Rows are points. To make a cloud, some directions were put in groups of two or more. Within a group, all points are equally far from the middle, so they leave a hole (a ring in 2 directions, a hollow ball in 3). The other directions are filled evenly. Then the cloud was stretched, turned, moved and blurred a little. Count the holes, and give their numbers of directions, smallest first.

Cloud (21 x 3):
[[ -9 -54  23]
 [  1  16 -19]
 [-50   9  -2]
 [ 21   8  39]
 [-15 -30 -30]
 [ 11  15  24]
 [ -8  39 -46]
 [-60 -17 -46]
 [ 25  -1  37]
 [ 22 -27 -15]
 [-11 -55  26]
 [ 12  30  -7]
 [  5  15  29]
 [ 30 -41  12]
 [ 21  31  35]
 [-44  10  26]
 [ 20  -6   6]
 [-34  -9 -22]
 [-17 -31  39]
 [ 46   5  23]
 [-17   2 -44]]
Holes: 0

Cloud (28 x 4):
[[ 16 -49   0   5]
 [ 28   1  25  14]
 [  1  11 -12 -50]
 [-15  18  34   3]
 [ 48  29 -14 -21]
 [-31  36  11 -56]
 [-20  31  46   6]
 [ 32 -12  33  12]
 [-47   4  38 -12]
 [-30 -21  39 -22]
 [ 26   9  19  15]
 [ 16  13   3 -53]
 [-10 -15 -10 -59]
 [-14 -19   3  34]
 [ 38 -10 -15 -10]
 [ 17 -28  14  28]
 [ 34 -10 -18 -14]
 [ -2  -5 -12 -60]
 [-41 -21  19   5]
 [-27 -20  19  38]
 [ 18  -5   6  25]
 [-26  33  37   4]
 [ 12 -24  32  -7]
 [ 17  13  -7  14]
 [ -9  27   2 -54]
 [ 15 -30  -9  -1]
 [ -9 -11  34 -22]
 [ 46   6  11  -7]]
Holes: 0

Cloud (75 x 8):
[[ -1 -18 -26 -22  -4 -32  28  29]
 [ 10  20  28  18  14  -4  40   2]
 [-17  -8 -25  23  28  11   4  -4]
 [ 13  25   9   1  -4   3  41  -7]
 [  1 -22   9   1 -10  -8 -30 -12]
 [-10   7 -45 -15   1   3  -2 -13]
 [  8  41   3 -11 -19   1  -1  38]
 [ -5 -27 -25   9   5  48 -12   1]
 [-19 -16 -21  20  21  18  22  18]
 [-21  17  19  17  16 -11  -6 -39]
 [-37 -12  -1  17  -6   6  -1   3]
 [-20  -4  10 -36  44  -1  17  11]
 [-11  -3  -9 -51  14   0  14  26]
 [  7   2 -24  -4   9   6  32 -11]
 [  3   3  -3  -9  22   4  34 -18]
 [-28 -29  11 -24   1  20 -20 -18]
 [-19  11  11 -38   6  11  24   6]
 [-24  12 -24  22  -2   1  10  36]
 [ -8   4  14 -10  40  46  -1 -20]
 [ 36   5  16 -20   5  26  13  14]
 [-27 -12 -21  20  10  15  20  43]
 [-19 -28  -6 -12 -16  30   2 -11]
 [  4 -12  -9 -32   1  40   3 -12]
 [ 20  -5  35 -24  -5   9   5  13]
 [  0   1  60  -1   6  17 -13 -12]
 [ -6   6  -3  21  38  -5  -9 -20]
 [ 21  21  32 -10  29  -8   8   3]
 [ 19   7  45 -34  17  -4  10   4]
 [  9 -20 -18  -6 -30  28  22  27]
 [-22  -5  13 -50  20   2   7  -3]
 [  5 -17 -13 -15  -3  54   3 -12]
 [  4 -26  18   3  22 -15  20 -37]
 [-12  27  10 -12  -5  14 -17 -44]
 [  7  30  23   6  25   3  -2  -7]
 [-17 -22   9   9  20   9  29 -30]
 [  1  -3  39 -26 -17  -6 -25 -13]
 [-45  14  -7 -18 -17 -16  20   6]
 [-23   0  30  13 -28 -20  -9 -14]
 [ 20 -11 -11   9   3 -15  18  -7]
 [-29  12 -11   9   3   4   4 -28]
 [ -4 -12  18  31   2  18 -22 -37]
 [  6 -12  28  21   4  -4   4  21]
 [ 19  31  29  -3   0   3  19 -43]
 [  3 -13 -10 -42  43   8  11  12]
 [ -4  18  21 -27  13  13  43  23]
 [ 29 -10  12 -47  12  -3   4  12]
 [-31  16   9 -40  -6  -1  23   3]
 [-28   3  15 -29  40  -8  -1   7]
 [ 40  24 -18 -15 -11  12  20  -3]
 [ -2  -2 -13  -3  12  -8  46  45]
 [-28   5 -11  15 -38  22  34 -23]
 [  4 -25  -2 -38  35  30   2  11]
 [  0 -11  17 -18   8   7 -31  12]
 [-20 -23 -13   5  33   3  15 -22]
 [  8 -36  12 -10  27  45   7 -27]
 [ -3   8 -12 -17   8  37 -13   2]
 [ -6  -9  23 -17 -26   2 -38 -39]
 [  0  -4   7  19 -41   9 -26 -53]
 [-12  -4  17 -27  12  18 -34 -51]
 [ 14  25  49   2  16  28  -8 -34]
 [-17   1  52  20  -8  22  -9  -7]
 [-23 -16  17  -8  -8  42  16   8]
 [ -5  21   3  27 -21 -15   9  20]
 [-34 -39   3 -17   2  -8  12   7]
 [ 18   9  27  -5  19  23 -19  -3]
 [-42 -34  22 -16   2   8   2  -5]
 [-11  -3  21 -42  38   6  26  18]
 [  1  24   7  -4  32  13  -1  51]
 [-33 -30 -13   1   2  -1 -10   4]
 [ -6  12 -14  13  43  16   1   1]
 [ 14  38  27  -8 -11   8  38  -5]
 [-14  -3  21  -5  16  54 -13 -40]
 [ -5  21 -12 -15 -13  51  12 -27]
 [  0 -28 -12 -27 -28  12  14  26]
 [ 20  17  27 -14 -28  18 -19 -43]]
Holes: 2 (2, 2)

Cloud (90 x 9):
[[  7 -11  -1  23  10  -3  41   0  17]
 [ 39   2   7  -6 -43  14  21 -26 -35]
 [-11 -33   3   9   8  21  16 -13  24]
 [-13  29  19 -46 -21  24  22 -13  -4]
 [ 27  13 -19 -54   0 -28 -11  -8  23]
 [  7  44 -10  24 -25   4  -1 -20 -12]
 [ 13  -3  55 -38  18  -6 -10   1  -1]
 [-29 -20  -7   2  -7 -22  14  32 -26]
 [-17  15  31 -21 -26  35  35  -6  -9]
 [ 28 -10   9 -52 -34  25  -6 -16  -3]
 [ 47  26 -16 -38  -4  -9  -9 -17   1]
 [ 55  28  -5   5 -24 -38   0  13  24]
 [  8  25   9 -32 -22 -33 -11  -8 -26]
 [ 15  -8   9  -4  40 -47 -21 -15  -7]
 [ -9  -5  34 -15 -40 -29  17  -1 -57]
 [ 54  21 -21   1 -10  -7  29   9  20]
 [ 24   3  19 -15  14 -52 -33 -13 -10]
 [ 22 -27 -12   8 -31  11   8  22   4]
 [ 26 -16  -6  -1 -27  14 -10 -36  37]
 [ 27  18  -9   7 -16 -36  -3  19  18]
 [-12 -24  20  -5  -8 -40  18  13  -5]
 [ 36  32   0   8 -16 -37  -3  11  20]
 [ 17 -10  -6 -29  -6 -44  17  -1   6]
 [ 19  -4  32  -9 -18   0  16   5  39]
 [ -6  -3  23  10  -1 -16 -37   8  14]
 [ 32 -16 -18 -14 -38  24 -34 -58   5]
 [ -2 -19   5 -45 -28  -4  28 -19  12]
 [ 27   2   3 -18 -15  -5  32  -6 -31]
 [ 12  24   2 -11   6  15  -1 -57  -5]
 [-22   9  -4  33 -46 -10  12  26 -38]
 [ 42 -13   4  42  -5 -17  -2   9  -1]
 [-13   3  37  -1   5 -51 -39 -25 -17]
 [ 15   9  -2  -6 -29   3  43  34   5]
 [-27  -5  12  13 -19  25  38 -14  12]
 [-43 -27  26   9  -7   1   5 -41  -7]
 [ 34  32 -14   9  23 -16  18  -7  31]
 [ 19  16 -20  16  29 -13  27   9  25]
 [  5  49  30 -22 -16 -46  31   2 -14]
 [-13  27  46  13  24  -8   7 -16  10]
 [ 60  25  -3  -1  14 -23  15 -13   1]
 [-17 -21  17 -17 -31 -19  22 -14  -8]
 [-15  13  25 -39 -32  32  52 -12 -10]
 [-25   8   4  13  -3 -39  -7  19  -6]
 [ 39  33   1  -8 -15  17 -10 -15  25]
 [ 37   4 -11  -9 -32 -14   7 -23 -39]
 [  8  32  14 -30  -1 -41  17 -13 -17]
 [ 14  -6  11  -6   0 -23 -43 -11  26]
 [ 33  31   6  31   9 -11 -14 -20  -1]
 [-20  17  -9   0 -52 -37  17   8 -10]
 [ 43  11  39 -10 -32   3  22 -20   2]
 [-40 -10  48 -41 -12 -13  -1  -8 -10]
 [-16  10  24  14  21 -12  58  21 -19]
 [-28  33  22  -1  -5  11  13   9  -1]
 [ 60   7  -4  -4 -16 -21   2 -25 -27]
 [  6 -27 -20  -3   7 -18  -1  37  -9]
 [-30 -16  54 -15   4   5   6 -24 -32]
 [ 12   6  11  10 -31  38  33 -41 -23]
 [-16  -8  11 -10  27 -10  -1 -29  48]
 [ 10  14 -21  21   3   6  -9  25   0]
 [ 13  37   8  19 -17 -42  36 -18  13]
 [  8 -15  50   0   1 -34  19 -19 -40]
 [-39  -7  52   2   3  24  42  26 -10]
 [ 32   4  -7   4 -20  -3  24  38   4]
 [ 29  -5  28   4  15  36 -16   5  -4]
 [-48 -23  32 -28  11  -2  -1  24  17]
 [-17 -23  -4 -57 -25  20  22   7  25]
 [ 25  22  -2 -11   3  -9  50  -2  -7]
 [-24  -1  47 -22 -22 -32 -26 -30  -4]
 [ -8 -28  26  -7 -39  -8  -4  -1  -4]
 [ 29  24   4 -40   9 -38  -3 -19   5]
 [ 18   8  38 -11  23  14 -11  28   6]
 [ 14  35  -6  21   4 -13   6 -11  11]
 [  7 -26  -8 -16  -3  -1  16  14 -43]
 [ -7  23  11   6  32  -2  18  20 -15]
 [ 11  -5 -18 -29  18  -1  -6 -35  59]
 [ 25  27 -18 -11  16   2  19  -9 -10]
 [-38 -26  22   4  19 -14  42 -32  24]
 [ -3  18  28  -7 -27 -20  56   9  17]
 [-29  -7 -14   2  21 -29  11 -14 -24]
 [ -7  14 -23 -25 -29  -8 -17  23  16]
 [  9   1  16 -17  26  32   1 -14  -6]
 [  1  30  43  33  13 -20 -15 -16 -20]
 [  0 -10   4   2 -30 -30  18  13   2]
 [  4   1  43  -4 -12  13  19   9  19]
 [ 48  26  24 -34 -11  -7 -25  -2   2]
 [-18  33  -4  15  21  21  22 -32  -8]
 [ 22 -30   8  13 -38  16 -11  15   1]
 [ 17  42  20 -21  21 -14  16 -32  24]
 [  6   1  29  17 -16  -7   0 -43  36]
 [ 28  16   6  11   1   8 -26  19  11]]
Holes: 2 (2, 2)

Cloud (103 x 9):
[[ 24 -11   1  14  22  -9  11  33  13]
 [-37  16  -3  -8  18 -30  18 -10  37]
 [  9  -6  55  10  36  13  25 -11  10]
 [  8 -11  20  35  12  22  -1  -6 -30]
 [-11  -9  55   0  32  -1  25  10   8]
 [-31   8 -15  27  17  -4 -18  10  -6]
 [ 20   8  10 -16 -13  10   2 -18 -32]
 [ -9 -16  31 -27  12 -21 -40   7  13]
 [-15 -25 -20 -24  -1  -6 -26   7  16]
 [  1  12 -15  28 -18   1  -3  23 -19]
 [  5  -8  28 -24   7  29  -9  -7 -20]
 [ 32 -26 -17  -9 -27  21 -23  31  -3]
 [ 32  12  -3  23 -15 -10   0  27 -16]
 [ 33  -1  -7  23  13   0   6  11 -38]
 [-29 -26   8  -2  10   2  28  -2  19]
 [ -1 -26 -15 -12  11  -6 -24   2  -1]
 [-36   5  -2 -17   6  -8 -52  -5  26]
 [-27   5 -19  23  14   7   0  15   0]
 [  1   7 -38  -2  32 -29  12   7  18]
 [  5   4 -37 -20 -10  -6   6  17  11]
 [ 21  -5 -31 -17   7  -5  20  -9  11]
 [-18   3  19  49  13   2  11 -29 -35]
 [ 19   1   9  -8 -29  -8  -2   8 -19]
 [ 19  25  -4  34  23  -7  17 -19 -48]
 [ -2  12   0 -44  15   8 -28   7  14]
 [ 18  26  11  -6 -17  -9 -28  -3  -4]
 [  6  14  31   7 -23  32  12 -16  16]
 [ 14  27  21  20  -3  13  20  13 -51]
 [  9   6  13  52   9  -8  41  -9  -7]
 [ 29   1   5 -18  -2   3 -12  14 -30]
 [ 12  33  -4  21   0 -23   8  -5  -7]
 [  6  14  22   5  -9 -19 -37  19  21]
 [-29 -43  -3 -10   7  40  11  -2   9]
 [-12  -4  -7  24  -4   2  20 -26 -22]
 [ 31  13  57  45   5  29  25 -12  -9]
 [ 26  20   7  36  16  -2   3 -22  -9]
 [  7 -17   7  14 -17  34   3  -4  13]
 [ -4  -1  10 -20  32  -8  10 -31  -5]
 [-12  -5  29  17   8  -6 -19   4 -13]
 [  5   9  -2 -28  27   6 -28   5   9]
 [ -9   5 -29  13  -2 -18  18  -3  -7]
 [ -7 -21  21  19  38  -6  21 -18   8]
 [-11  16 -46 -29  -1   5   1  11  -5]
 [-10 -31  22  -1  10   9 -23 -16  37]
 [-14  -1  40 -19 -16 -18   7   1  -1]
 [ 19  11  36  51 -12  43   7 -29 -28]
 [-10  10  10   8  -7 -14 -17  13   1]
 [ 15   1  18 -22  13  -8   9 -17 -26]
 [ -2  17 -50  40   2 -10  -4  35 -46]
 [ -3  -4 -28 -21   4 -25 -42  22  13]
 [ 19  -6  23   9   5 -10 -16 -24   9]
 [ -3   6   3 -17   0 -17 -15  31  33]
 [-12 -23  -5   0 -15   6   7  -3 -15]
 [-14 -17 -38  24  10  13   6  28   1]
 [  0  17 -22 -15  23  23  12   0  23]
 [-15   8  -8  -4 -13  14  23  21  10]
 [-10   0  34 -33  19 -25  -6   8  -2]
 [  4  21  31  55  30   1  16  -1   9]
 [-16  -8  36 -23 -11   8 -28   6 -16]
 [ 32 -14  30  46   2   3  39  13 -34]
 [-23   7  60  -3   6   4 -23   5  -5]
 [-16   0   6   3 -19  31  11  -2  22]
 [  9 -17  21   6 -11 -26 -37   0   2]
 [ 44  -2  34  -8   7 -20  22  -1  -9]
 [ 37   6  47   5 -21  -4  17 -10   7]
 [ 31  15  21 -23 -20  -2   2  17   7]
 [ -3  25 -21  47  20 -13  10  21 -11]
 [-24  18 -12   6  17   8 -17   1  26]
 [ 30   0  18  33 -33  21 -14   3 -38]
 [ 14   6  35 -30  -3 -11  20  -2  24]
 [ 24  19  -8  10   4 -23  -4  30 -14]
 [ 14  -7 -40 -31  -9   2 -47  21 -18]
 [ 30  18  13  28 -29  23 -21 -26 -36]
 [-14 -31  22 -20   9 -12 -36 -25  29]
 [ -1   5  32  41  28 -13  -2 -10 -19]
 [ -7  22  -5 -37  19 -22  22  -3  22]
 [-19  16  28  28   6   5  -6  17 -31]
 [-16  -4  17  -8   1   6  -3 -28  37]
 [ -9  -5   3  34 -15  22  -6 -14 -23]
 [-12  -1  -1 -10  19  25  -1  -3 -14]
 [ -2  36  22 -10   3  -6   9  22   8]
 [  1 -10  -1  -1  11  -1  -5  39 -14]
 [ 14  18  21  24 -18  17  35   8 -27]
 [ 14  10  51   2   8  -6 -57   0  -4]
 [-42  25  15   2  30  -4 -20  24  33]
 [-28 -23   6   7  36   3  -9   9   8]
 [-19 -19 -19  -7  46 -16   0   4  27]
 [ -7   7  -4   4  18   4 -46  22   2]
 [-23  -8 -28  13  23  -9 -48  -3  -1]
 [-11  -5 -23  -5 -26  -1  10  22  -5]
 [-10  -6  22   5   6   4 -26  -3 -21]
 [ 44  11  -4 -15  -7 -17  34  32  -4]
 [-14 -21 -23 -43  10 -19 -10   0  -1]
 [ 25  -6  29 -26  13 -27   7   7  -8]
 [-50  11  33  13  37 -17 -22 -19   1]
 [ 35  23  19   4   2 -16 -32  20   4]
 [-29   4 -14  13  36   7  41  19  16]
 [-12  -6   1   3  12  -9  35   0  16]
 [ 13   7  12 -26  16  14   9 -21 -21]
 [ 31  42  17 -47  12  10 -22  27   8]
 [ 23  -5  34 -24  10  -3  54  -1   7]
 [ 18   3  -7  41  -9   2  33  -5 -27]
 [ 21  20  35 -25  -9  -6  30  -7 -11]]
Holes: 0

Cloud (98 x 9):
[[  2  -1 -23  -1  -3  53   5  11 -17]
 [  0 -15 -26  18  27  20 -28  35   7]
 [  1  -5   2 -13 -16  29 -38 -24  41]
 [  9  19 -19   4 -21 -17   9 -11  14]
 [  9  33 -33 -10  24 -11 -13  17   6]
 [ 51  -3 -10  17 -11  -6  -2 -15  19]
 [ 21   7  24  14 -18  -7  -2  -6 -22]
 [ 25  39  -2   1   6 -33 -32 -14  -8]
 [  1   4  21   5 -34  33 -12 -20  12]
 [ 16  28  16   0  21 -14   9  20  35]
 [-36  13   7  10   7  10 -10 -18 -18]
 [ 24  25 -36  20  -8  12 -19  22 -29]
 [ 51  14 -15  34 -13  -4   6   4   2]
 [ 27   7  -4   4 -36  40   1   5  28]
 [ 39  24  -8  31  12 -16  23  10   4]
 [  7  14   3 -14  19   9  41  31  -1]
 [-25  27   8 -21  -5  10 -38   0 -13]
 [ 17  22 -19  -5  -9  45  11  -9 -10]
 [ 21  11   4   9  26  -1  17 -43 -13]
 [ 25  13  10  26 -32  12 -15   0  -1]
 [ 45  34   5  -1   2   9   9 -31   9]
 [  4  15  -2 -25  11 -10   8  39  27]
 [ 10 -18   1  30  32  -5 -18   6  -7]
 [ 35  33  11  -3  -1  15  16 -40  -8]
 [ 32  32   3 -12   0 -20 -11  15  18]
 [  0  33 -32  15  -4  -6 -28  24   2]
 [ -6 -23  -1 -20 -13  35  -7  41  43]
 [ 14  15  -7  -5  14  -3 -55 -37 -14]
 [ 14  -2  14  36   1   1  34 -13  -5]
 [-35  13   3  -4  -8   4 -40  16  -3]
 [ 45   2  19  22 -24  15  -3 -15  15]
 [-17  10  -4  -4  -3   9 -48  39  19]
 [ 26  30 -20   8  36 -12  18  19 -16]
 [-16 -17 -11  12  10  -7 -39  10  11]
 [ 13 -33   4  -7  -7   9 -22  36  -5]
 [-11  19  -3   9   4  17   7  40  42]
 [  7 -30  -9  17 -11  33   2   8 -24]
 [-10  -5 -13  -8  14   2 -17  22 -47]
 [ 47  -5 -17  40  -5  18  23  -1 -12]
 [-28  10   6  25  -5  20  10 -18   6]
 [ 33  35  -7  29   9 -17 -10 -27 -33]
 [ 16  31  13   5  14  -3  14 -43 -30]
 [ 23 -23  -1  37  13  21  -2  -9 -11]
 [  0  13  24  -5  18  -2  25 -33  26]
 [ 26  -3 -11  29 -20  22 -21 -27 -15]
 [  1  -1  32  23  14   3   7   1  33]
 [ -3  17   1 -26 -23  25  21   3  34]
 [ -1  10  -3  -5 -15  16 -50 -35   2]
 [ 21  -1 -11  38  -2  36  36  17  10]
 [  3  34 -23  12  13  20  28 -20  -7]
 [ 21  18   5  14  13  30  -4  31  -2]
 [ 12   2 -13  20  30  -7 -13 -31 -14]
 [-21   1 -12 -17   5  16 -16 -21  37]
 [ 21  25 -11 -26  -3  24   8   8 -14]
 [-25  12   3  -4  -6  30  -2  43  -7]
 [  7   4  18   4 -19  23  50  12  27]
 [-25  -7 -30  -6   5   2 -22  37  -7]
 [  9  21  19 -27  12 -25 -33  12  17]
 [ 29   6 -16  27  15  -1  40  26   2]
 [ 23   5   3  23   0 -12 -47   8 -11]
 [ 19  28   9 -10 -24 -17   5 -19  11]
 [-35  22  17 -19  37   2 -15   2  12]
 [  0  17  -9   4 -43  30 -11 -11  25]
 [ 26 -17  -2  23 -24  47  27   7  -2]
 [-20  11  12  12  15  27  -4  28 -18]
 [  7   7 -38  -7 -12  29 -29  13  17]
 [ 12   2 -17  22 -37  20  26  16 -17]
 [ 39  38   1  -2  21   2  17   1 -19]
 [ 14   5 -39  10  24   7  -5  -9  -2]
 [-19  19   2  -4 -10  -8 -34 -17 -27]
 [ 23   7  27  21   1  15  -3  15 -16]
 [ -6  -4  20   3  34  20 -25  -3  31]
 [ -1  -4  -6 -39  -9  25  -8  -4  25]
 [ -3  29 -20  12  20  32  12  21 -11]
 [ -9  11  20  -3 -36  34  10 -16  26]
 [ 15  13 -27 -25  -6   4  -9  16 -19]
 [ -9 -18  23 -33  14  12   0   0  23]
 [  6  27   2  -6 -27  38   5  12   5]
 [  5  -2 -11  12  21  28 -28 -27   6]
 [ 27   7   7  12  -7  12  34  37 -20]
 [ 17  -8  21   3   3 -24 -33   1  24]
 [  8  11  -8   3  31 -21  11  45   4]
 [ 31   9  13  11   9 -25 -35  19   7]
 [ 21  38   6 -21  14 -22 -36  -2   2]
 [ -1 -11 -11  -9  -2  -9  -3 -11  10]
 [ 38   7  29  -4  10   1 -27  16  -1]
 [ 33   0   1  -5  -3  39  -1  39   3]
 [ 10  25 -30  36   2   0  -3  25   5]
 [  7  28   7 -16   9 -13 -45 -40  17]
 [ 40  -9   3  -8  44   7  -5  20 -17]
 [  4  -2 -24  20 -26  28  24  28 -23]
 [ 17 -10  13 -17  28   6   5  28 -28]
 [ 41  18   3  26  18 -16 -13  20 -25]
 [ 40  24   1  10 -11 -11   0  17 -29]
 [  2 -12   4   0 -11  17   1  60  -7]
 [ 23  17 -21  -1  -9  32  -4 -37 -15]
 [ -4  22   3  -8  14 -11 -19   2 -52]
 [ 13   9   0  -6  15  29  15 -42 -10]]
Holes: 3 (3, 3, 3)

Cloud (105 x 9):
[[ 39 -11  -2   2  11  10  -4 -26 -25]
 [ -1 -21  -1 -20  15 -21  26 -11 -23]
 [-12 -23  20   0  33 -46 -13 -10  -1]
 [ -3   5   1  18  14 -24   1   7 -60]
 [ -1 -30  -9  -1   6  -7  -3 -10  -8]
 [-11  -1 -17   1 -16  26   0 -11 -13]
 [ 13  21   6 -16 -38 -14  29  -7  -2]
 [-12   2   9 -47   3  -4  -1 -25  16]
 [ 20  10  25  16  36 -32  -7 -40  -1]
 [  8 -17  11  -3  17  36  35  -9  -2]
 [ -7 -37  15   7  19  -7 -22 -28 -14]
 [ 18  -7  14  24 -15 -40 -23 -12 -14]
 [-19  -6 -16   8 -34  19  27 -19  -1]
 [ 35   2 -17  -6   8   4  25 -12   4]
 [ 13  -7  -9 -31 -12   2  10   0 -11]
 [ 22   4 -16 -10 -53   4   5  12 -23]
 [  2   1   6 -44   1 -12   6  -7  -8]
 [ 38  14  17  18   5  -3  -9 -24  13]
 [ 12  -5   6  -2 -28 -31  11 -11 -11]
 [ -4  12  -7  15 -17 -23 -20  -4 -18]
 [ -1  -7  17  15  10 -18  -6  20  12]
 [  1 -28  26 -18  17  22  -9 -16   6]
 [-20   5  10  33  -3  16  43 -16 -16]
 [ -9 -18  -9 -23 -25  13  -1  -3 -14]
 [-25 -19  51  37   6  -3  -8 -25  -4]
 [  0   9  12  -3  14 -15  24  12 -19]
 [ 21  -5   4  -9  -5  -1  -6 -28   5]
 [  1  11   6 -10  -6  10  12   7 -43]
 [ -5 -40  -3 -13  24   4 -22  18 -11]
 [-16 -31  19  14   6  -2 -37  13  12]
 [-23   9  -3   5  31 -13   9 -15 -42]
 [-17  -6   2 -19 -41   5  21 -33  27]
 [ -7 -10   3   8 -10  29  32 -23 -10]
 [  7  10 -15  -9  -6   3   7  -1 -18]
 [ 24  19  -1 -30 -41 -17   1 -14 -18]
 [  7   2  -5  -9 -31 -15  26  -4 -18]
 [ 27 -15   9 -15  40  -7  -9  -3 -29]
 [ 11   7  10  26  13  24  -2  21 -14]
 [-11 -24 -23   2 -14 -20  10 -18 -19]
 [-15  -3  42  33  21   2  23 -24   9]
 [-11  -9   6  -4 -32  -8  10  20   6]
 [  9  -3  10 -33   8 -30 -25   5  -1]
 [  6  12  10  -3 -18 -14  17  19  -3]
 [-11  -3  18  -1   6 -11  23 -34  -8]
 [ 19   8  -3  15   6   3  37  39 -19]
 [ 15  -2   0  12 -28  10  -3   7 -17]
 [ 13  25  -5 -14 -17   1  12  24   6]
 [  1 -31  -3 -12  -8 -35 -22 -10   6]
 [-13   1 -10 -22  -4 -18  36  15 -14]
 [ 23  21  -2 -10  13  14  30  10 -13]
 [ 17  29  22   4 -47  10   0  -7   9]
 [  1   1   7   5  23  31  25 -15   8]
 [ -5  15  14  39   0   7   9 -27 -14]
 [-34 -17 -16  -1  17 -14  11   1 -33]
 [-10   1 -20 -41   7   1  10  33 -14]
 [-17   8 -17  -6 -24 -21  -2 -38 -28]
 [ -9  -8   9 -41  26  -7  -2 -19  13]
 [ 24   9   3 -42 -10  -4  -6 -32 -11]
 [ -5  -5   0  -2  -4 -18   4  -8 -38]
 [ -1  11  20   7 -47  16  -2  17  -8]
 [-19  -7 -21 -28  17   4   4  19 -31]
 [ 13   5   8  11  17   0   6 -12 -24]
 [-17 -18   6 -25  -8 -16  11  -9  14]
 [-16 -20  -6  16   4  10 -26  -3   1]
 [ 13  19  18 -15  -7  15  18  -9 -10]
 [-18  12   9   2 -19   0  14  23  -6]
 [ 19  15  31  18 -10  -7  -3  15  14]
 [-28   9 -11  14  -8   5  22   2 -18]
 [ 11  -3   0   5  41   7   6   5 -21]
 [ -1  -9  12  -5 -22 -47  -4  13   0]
 [-23   4  -7  -5  19  24   5  -1  -4]
 [-14   0 -10  11 -17  -4   4 -16  -9]
 [  3 -28  -2 -15   7   6 -17  19 -10]
 [ -4 -24  39  12  19 -33 -17   3  -4]
 [ 24   5 -25 -30 -13  -7  10  38 -36]
 [-12 -11 -11  -5 -58   7  23   0   8]
 [ 17  20   8  10 -15  22  16  18   1]
 [  1   7 -12  -5 -12  34  14  31 -14]
 [  2  -2  29  35 -25   3 -23 -35  -2]
 [-11   2  10 -36  20  -9  20 -23  36]
 [ 20  -2  -2 -11  19  28  16  18 -29]
 [ -4  -6   9   2  -8  10  28 -17 -10]
 [ 12  15  21   1 -32 -12  19   0  24]
 [  2  -5  -6  22 -17  15  -7   0  -2]
 [ -4  19  -9  -6  27 -14  32 -15 -34]
 [  4 -22  -9  28 -25  -7 -24 -10 -34]
 [ -4 -20  40  34  -3   0   4   5   7]
 [-33 -18 -15 -13 -14  18  15  18 -22]
 [-16  -1 -18  11 -15  15  -8  -8 -15]
 [ 10   4  21 -23   3 -18  23   7 -20]
 [-36 -14   9   2 -17 -35  -2  -5   5]
 [ 10  21  -7   1  11  -7  45  31 -25]
 [ -4  24   8  10 -10  -3  15   9  -1]
 [-13  -1  -2  10 -22   2  14 -28 -24]
 [-23   6  30  -9  12   3  23 -13  29]
 [  9  32  17 -29   6 -29  34   8  20]
 [ 23  12  -4 -31   4 -22   5  -3   8]
 [ 11  12  -4  -2  -2 -12  15   6  -8]
 [ -8   4  12  -8  16 -21  31 -21 -36]
 [ 17  24   4  -7 -15   4   9 -23   6]
 [ 11   8   0  -1   0  20  40  23  15]
 [-22 -20   8  21 -17  -4   4   6  21]
 [-13  31   2  13  -8 -29  23  21 -35]
 [ 11  23 -25  20 -13 -18  18  15 -33]
 [  6   7  -1   2  15 -14  -1 -32 -33]]
Holes: 0
